Rows are points. Each copy is the shape, with its points in the same order, turned, moved and blurred by noise. Is it also mirrored, or only turned?
(in the rows, 128 means zero)

Shape (7 x 2)
[[133  92]
 [157 135]
 [120 123]
 [128 105]
 [168 152]
 [111 121]
 [151  73]]
Copy 1 (7 x 2)
[[139  84]
 [152 131]
 [122 111]
 [133  97]
 [163 150]
 [111 110]
 [160  68]]
Copy 1 is: only turned
Copy 2 (7 x 2)
[[ 99 134]
 [125  93]
 [134 128]
 [113 130]
 [139  75]
 [136 138]
 [ 75 128]]
Copy 2 is: only turned
Copy 3 (7 x 2)
[[151 156]
 [ 99 148]
 [130 121]
 [144 141]
 [ 79 141]
 [142 120]
 [153 183]]
Copy 3 is: only turned
Copy 4 (7 x 2)
[[129 161]
 [ 92 129]
 [132 132]
 [130 150]
 [ 77 116]
 [140 131]
 [116 188]]
Copy 4 is: only turned

Shape (5 x 2)
[[111 151]
 [167 117]
 [136 134]
 [123 171]
 [124  91]]
Copy 1 (5 x 2)
[[123  95]
 [144 160]
 [134 129]
 [149  91]
 [ 92 151]]
Copy 1 is: mirrored
Copy 2 (5 x 2)
[[125 117]
 [176 164]
 [148 137]
 [110 136]
 [187 112]]
Copy 2 is: only turned

Shape (6 x 3)
[[129 126 139]
 [ 82  88 158]
 [126 147 166]
 [174 142  98]
 [126 124 124]
 [174 114 139]]
Copy 1 (6 x 3)
[[122 124 140]
 [170  86 157]
 [101  95 133]
 [ 98 181 133]
 [132 136 132]
 [101 149 169]]
Copy 1 is: only turned
Copy 2 (6 x 3)
[[125 131 130]
 [143  75 111]
 [130 124 162]
 [109 191 116]
 [116 136 120]
 [155 170 124]]
Copy 2 is: only turned
Copy 3 (6 x 3)
[[128 136 135]
 [ 93 188 128]
 [150 152 158]
 [143  74 129]
 [118 127 135]
 [156 117 102]]
Copy 3 is: mirrored

Shape (7 x 4)
[[101 125 147 106]
 [145  99 131 111]
 [140 158  98 172]
 [159  79 101  88]
 [140  86 140 100]
 [111 125 131 163]
 [127 126 174 123]]
Copy 1 (7 x 4)
[[ 88 116 127 117]
 [122 122 153 144]
 [165 155  82 116]
 [151 109 186 136]
 [106 114 164 148]
 [112 161 105 126]
 [ 90 115 111 156]]
Copy 1 is: mirrored
Copy 2 (7 x 4)
[[129 147 129 156]
 [116 151 125 107]
 [140  65 127 114]
 [ 85 158 150  79]
 [110 167 126 107]
 [133 105  99 139]
 [161 157 113 134]]
Copy 2 is: mirrored
Copy 3 (7 x 4)
[[133 153 166 140]
 [131 129 152  96]
 [139 112  87 160]
 [ 94 126 146  64]
 [133 134 162  89]
 [155 144 114 141]
 [164 131 174 135]]
Copy 3 is: mirrored

Shape (10 x 6)
[[119 134 148 156 158 137]
 [106 102 186 182 125 160]
 [115 164 137 116 122 131]
 [ 72  78 165 140  93 111]
 [ 96 104 114 118 117 123]
 [123 135 169 146 129 137]
 [120  70 130 123  96 120]
 [131 168 125 178 136 145]
 [123 159 158 119 139 146]
 [138 135 130 122 130 102]]
Copy 1 (10 x 6)
[[129 145 189 139 124 135]
 [133 144 189 167 124 199]
 [137 131 136 149  95 112]
 [174 131 130 175 159 186]
 [135 124 122 152 156 135]
 [141 136 170 140 102 155]
 [132 125 107 139 159 176]
 [ 96 174 177 151 103 121]
 [135 121 163 140  90 125]
 [145 149 133 114 123 125]]
Copy 1 is: only turned
Copy 2 (10 x 6)
[[133 123 171 116 147 104]
 [187 125 162 140 169  75]
 [123  93 126 101 126 123]
 [168  83 122 178 175 129]
 [117 110 111 157 151 127]
 [160 113 156 123 140 116]
 [151 136 102 184 145 131]
 [138 141 152  75 165 106]
 [136  99 144 102 117 108]
 [124 123 144 123 124 158]]
Copy 2 is: only turned
Copy 3 (10 x 6)
[[141 109 107 145 162 110]
 [144 112  50 167 128 100]
 [143 148 119 101 157 130]
 [ 85 152  56 152 115 134]
 [107 143 111 141 128 162]
 [140 123  89 125 139 101]
 [ 90 135 106 148  88 139]
 [177 136 125 157 160 103]
 [151 124 102  97 152 118]
 [109 140 137 118 145 117]]
Copy 3 is: mirrored
Copy 4 (10 x 6)
[[136  99 121 120 102 123]
 [148  65 160  98  97 158]
 [149 150 140 103 124  96]
 [127  93 154  55 165 150]
 [133 126 115  97 168 141]
 [136 113 159 114 102 120]
 [125 129 147 106 169 170]
 [149 134 112 110  68 138]
 [153 125 154 126 110 101]
 [110 151 130 115 121 120]]
Copy 4 is: mirrored

Shape (10 x 6)
[[117 134 135 135 117  98]
 [145 108 149  93 152 109]
 [157 134 153 102 127  98]
 [105 131 140  84 132  77]
 [129 117  91 162 120 129]
 [119 125 126 154 134  95]
 [ 84  84 157 116 109 159]
 [151 148 121 135  80 157]
 [106 124 165 116 138 126]
 [ 93 176  97 128 189 107]]
Copy 1 (10 x 6)
[[113 122 132 134 127  92]
 [153 110 134 164 158 125]
 [129  89 151 145 163 106]
 [140 116 113 167 161  79]
 [ 98 130 114 134  95 139]
 [121 134 140 141 107 101]
 [124 178  88 111 164 132]
 [ 90  96 104  92 137 143]
 [157 144 114 125 153 105]
 [175 103  99 151  72  81]]
Copy 1 is: only turned
Copy 2 (10 x 6)
[[107 138 133 147 110 139]
 [116 128 103 156 157 108]
 [100 143 104 167 153 138]
 [ 91 138 140 181 133  97]
 [149 135 157 103 112 140]
 [122 150 133 135 100 121]
 [119  50 131 132 120 110]
 [122 113 147 122 145 191]
 [ 83 107 111 140 132 111]
 [ 67 170 164  94 139  87]]
Copy 2 is: only turned
Copy 3 (10 x 6)
[[113 144 132 128 146 101]
 [ 88 126 160 118  95 113]
 [ 97 137 169 143 113  92]
 [ 85 162 160  94 129  89]
 [159 106 121 119 144 118]
 [116 128 112 124 142  95]
 [ 95 140 138 108 145 188]
 [165 134 166 161 148 136]
 [ 94 159 134 125 116 134]
 [154 177 100  85  93  79]]
Copy 3 is: mirrored
Copy 4 (10 x 6)
[[126 130 147 138 137 113]
 [ 90 132 122 139 157 159]
 [ 99 127 150 142 127 160]
 [ 87 141 163 119 170 124]
 [166 138 106 131 125 111]
 [144 132 134 153 150 110]
 [ 69 138  84 131 131  75]
 [128 116 115 107  74 118]
 [ 82 108 125 141 151 111]
 [159  82 139 110 202 116]]
Copy 4 is: mirrored

Shape (14 x 8)
[[142 117 122 171 103 139 149 131]
 [175 132 139 114 150 120  97 115]
 [136 145 104 119 116 134 119 137]
 [ 92 162 134 128 123 107 115 111]
 [105 100 158 157 106 123 137 156]
 [120 110 149 130 126 116  93 168]
 [154 112  83 116 130  94 103 139]
 [109 131  78 145  92  91 102 163]
 [114  79 118 110  73  78 142  79]
 [189 167 129 117 121  78 115 105]
 [134 139 160  94 114 110 157 136]
 [108 109 140 118  81 122 136 110]
 [140 156 134 144 118  98  94 180]
 [130 165 132 175 138 131 149 139]]
Copy 1 (14 x 8)
[[155 173  91 130 106 109 123 115]
 [151 102 106 115 152 172 144 106]
 [168 144 140 128 134 137 130 117]
 [105 139 154 116 106 128 140 115]
 [136 141 114 149 121  71 147 108]
 [140 130 122 162 153 111 165 119]
 [139 135 131 170 142 168 108 113]
 [130 167 171 189 129 127 128 113]
 [119  89 106 182  65 110  86 105]
 [135 111 122 121 141 176 125  46]
 [143 104 130 110 141 101 111  90]
 [141 106 129 147  88  97 117 113]
 [149 157 154 150 163 124 164  82]
 [131 185 108  94 137 110 142 101]]
Copy 1 is: only turned
Copy 2 (14 x 8)
[[137  99 125 151 167 121 151  99]
 [144 140 136 154 112 127  91 130]
 [138 102  91 137 120 135 121 111]
 [140 129  99 121 115 186 157 116]
 [100 144 116 131 155 126 182  92]
 [102 166  95 135 123 116 143 102]
 [165 124  93 132  96  98 122 120]
 [169 121  56 112 116 117 155  82]
 [151  98 168 120  78 123 186  78]
 [185 127 141 117 126 146  80 106]
 [104 120 151  98 123 146 129 107]
 [116 108 139 127 112 141 165  79]
 [143 159  72 106 152 137 116 101]
 [140 111 101 134 190 165 133 131]]
Copy 2 is: mirrored
Copy 3 (14 x 8)
[[133 115 155 132 134  89 114  84]
 [170 153  98 124 104 136 138 106]
 [128 121 124 103 127 126 146 107]
 [117 120 146 102 104 175 111 125]
 [143  82 152 137 136 106 100 142]
 [174 102 138 120 131 129 133 156]
 [138 143 136 149 119 135 185 124]
 [125 101 182 111 132 142 183 131]
 [ 93  84 141 198  82 148 148 108]
 [144 159 125 116  52 139 156  93]
 [114 105 104 112  82 117 123 137]
 [110  75 137 151 107 138 121 109]
 [168 115 159  81 107 129 151 137]
 [124 146 160  91 128 115  87 111]]
Copy 3 is: only turned

Shape (14 x 9)
[[141  95  98 167 133 122 159 100 120]
 [156 146 142 118 164 154 113 107 134]
 [174 143 133  76 167  98 114  63 145]
 [170 153 130 119 160 111 101  82 110]
 [109  99  83 138  98  95 148 126 113]
 [116 106 107 143  83 125 142 106 126]
 [170 133 123  82 146 101 148 113 108]
 [109  98 116 131 109 104 125 123  93]
 [150 156 142 115 125 105 146  81 104]
 [140 165  78 138 136 154 111 124 136]
 [127 126  82 143 130 176 140 130 154]
 [ 86 136  80 153 156 167 141 122 150]
 [144 164 137 148 141 123  99 139 157]
 [107 133  76 156 133 138 174 131 142]]
Copy 1 (14 x 9)
[[116 114 147 118 138 176  95 112 170]
 [129 123 123 121 155 123 150 157 118]
 [171 125  70  94 183 162 147 148 114]
 [134  98  83 113 167 138 120 157 119]
 [152 115 124 140 102 168  84  86 173]
 [153 129 148 149 130 155  82  95 150]
 [140 143  68 130 151 153 135 131 156]
 [130 121 110 136 108 140  82  83 141]
 [135 127  89 159 163 166 109 141 121]
 [162  82 143 146 130 123 142 152 160]
 [152 113 181 137 124 135 145 124 169]
 [142  84 182 139  99 157 159 117 145]
 [155 115 132 122 107 124 117 185 120]
 [141 107 165 152 102 179 131 122 173]]
Copy 1 is: only turned
Copy 2 (14 x 9)
[[ 98 139 128 105 131 155 146  90 148]
 [110  92  89 126 160  98 144 128 102]
 [ 91 109 102  76 175 105 107 109  45]
 [118  99  94 100 144 121 135  94  65]
 [109 146 166 117 108 155 107 107 139]
 [ 96 139 157 141 134 166 128 119 128]
 [114  91 147  77 152 114 118 104  86]
 [111 128 167 139 111 131 116  87 120]
 [126 116 144 103 147 129 151 110  68]
 [123 100  87 117 112 141 122 162 125]
 [ 98 120 106 127 132 140 130 161 164]
 [ 99 154  94 131 106 111 141 162 159]
 [163 124  86 144 156 121 115 126 112]
 [119 159 132 104 112 140 142 152 168]]
Copy 2 is: only turned

Shape (15 x 11)
[[145 128 114 112 118 118 106 114 146 107 106]
 [104 159 141 125 155 175 118 145 139 142 116]
 [ 94 118  96 116 159 178 135 134 107 125 102]
 [148 107 111 120 112 111 105 105 133 123 145]
 [111 112 105 168 114 146 138 117  92 133  96]
 [ 80 119 112 113  99 102 144 104 134  87  92]
 [156 109 109 106 101 165 152 118  96 143 205]
 [136 177 114 117 154 102 143 123 160  75  94]
 [137 164 135 140 106 119 107 103 125 136 116]
 [123 111 134 110 115 102 115 148  91 133 114]
 [109 179  93 108 115 101 127 104  93 137 205]
 [153 131 103 134 180 140 147 106 146 153  96]
 [151 110 118 129 162 150 130 120 128 118 199]
 [149 124 118 113 120 140  65 171  93 133 103]
 [ 88 121 103 129 101 137 128 166 149 118 104]]
Copy 1 (15 x 11)
[[128 123 156  89 138 146 139 131 141 142 134]
 [ 78  80 127 131 127 154 126 158 103 124 158]
 [ 92  65 173 123  98 175 137 122  98 109 129]
 [154 121 163 123 148 140 140 121 162 121 135]
 [114 113 160 139  97 135 114  92  97 108 105]
 [175 115 162  90 106 157 131 147  91 124  99]
 [141  83 173 193 103 143 128 140 202  99 144]
 [117 140 118  62 118 190 127 163 131 133 122]
 [125 148 146 130 135 130 111 142 119 130 140]
 [140 125 147 142 115 133 184 121 119 129 128]
 [152 158 166 193 129 197 127 175 152  96 146]
 [100 105 130  97 110 179 112  86 135 120 171]
 [119  83 143 146 142 163 133 132 192  70 144]
 [ 82 116 164 146 147 130 191 117 125 153 125]
 [133  77 138 129 134 161 134 137 100 148  90]]
Copy 1 is: only turned
Copy 2 (15 x 11)
[[124 136 149 141 140 121 128 119 134 102 149]
 [146 174 143 159 147 111 152 146  96 146  89]
 [ 97 140 112 155 153  98 125 152 126 142  86]
 [126 108 136 111 128 119 132 104 119 106 142]
 [111 149  92 135 133 122  86 124 129 163 127]
 [121 164 123 122 111 107 105 158 176  93 146]
 [108  85  92  75 152 151 177 150  90 134 119]
 [107 186 155 171 107 132 141 119 129  64 136]
 [143 158 138 123 120 123 126 116  94 130 157]
 [134 109 107 149 103 116 141 131 130 146 148]
 [111 144  97  72  93  94 193 121  81 115 135]
 [ 76 146 171 147 122 144 116 110 107 140  98]
 [122 101 111 106 144 141 155 113  86  97  75]
 [141 107 119 183 159  98 157  95 114 157 156]
 [143 163 119 139 148 118 144 137 180 137 122]]
Copy 2 is: mirrored
